Each row is a point. Examples show where two turns around zero, p and q, send a point. Where does a point land after both, in the order given? Backwards means that the second turn is done in reverse. Each puzzle has new turns, and all numbers are rounded.

Turn p:
[-24  53] -> [ 55 -18]
[  7 -49] -> [-41  28]
[17 -4] -> [-14 -10]
Turn q:
[-46 -25] -> [ 44 -29]
[36 -5] -> [-12  34]
[ 22 -23] -> [10 30]
[-29  63] -> [-42 -55]
[ 16 -10] -> [ 1 19]
Where do these land?
p, then q: [43 50] -> [54 38]
q, then p: [-46   5] -> [-43  16]
q, then p: [ 23 -34] -> [ 14 -39]
q, then p: [-23 -38] -> [-32 -31]
p, then q: [ 2 16] -> [ 6 15]

Turn p:
[ -8  46 -14 -36] -> [ 31  12 -51   2]
[-36  -8  33  45] -> [-20 -27  25  52]
[ 29   0 -46 -20] -> [  3  42 -12 -38]
[14 -9 30  9] -> [-14 -30   9  -7]
[  0 -25  25 -35] -> [ 33 -26  18 -20]
[  1  -5 -28  37] -> [-32  30  11  12]
Turn q:
[  7   7 -37  -4] -> [-15  34   9  -8]
[ 25 -15  25  10] -> [ 30  -6 -10  23]
[  5  28 -17 -29] -> [-34  12  22  13]
[-19 -17  25 -16] -> [ 12 -33  16  -6]
[  2  40 -38  -3] -> [-45  32  -2  -1]
[-21 -37  76  43] -> [ 56 -67 -43  -5]
[  2  -6 -34   0] -> [ -3  29   8 -16]
Where do these land?
p, then q: [-36 -26   7  -5] -> [ 24  -9 -26  27]
p, then q: [ 22   5  -5 -11] -> [-11   5  23  -1]
q, then p backwards: [  5 -33   5   2] -> [-12 -11   0 -29]
p, then q: [-10  -8  27 -19] -> [33  7  6 11]
p, then q backwards: [25  6 25 38] -> [-28  41   9 -13]
p, then q: [-19  70 -75 -21] -> [-73  72 -26   7]
p, then q: [ 15 -15  16  16] -> [ 10 -25  10 -13]
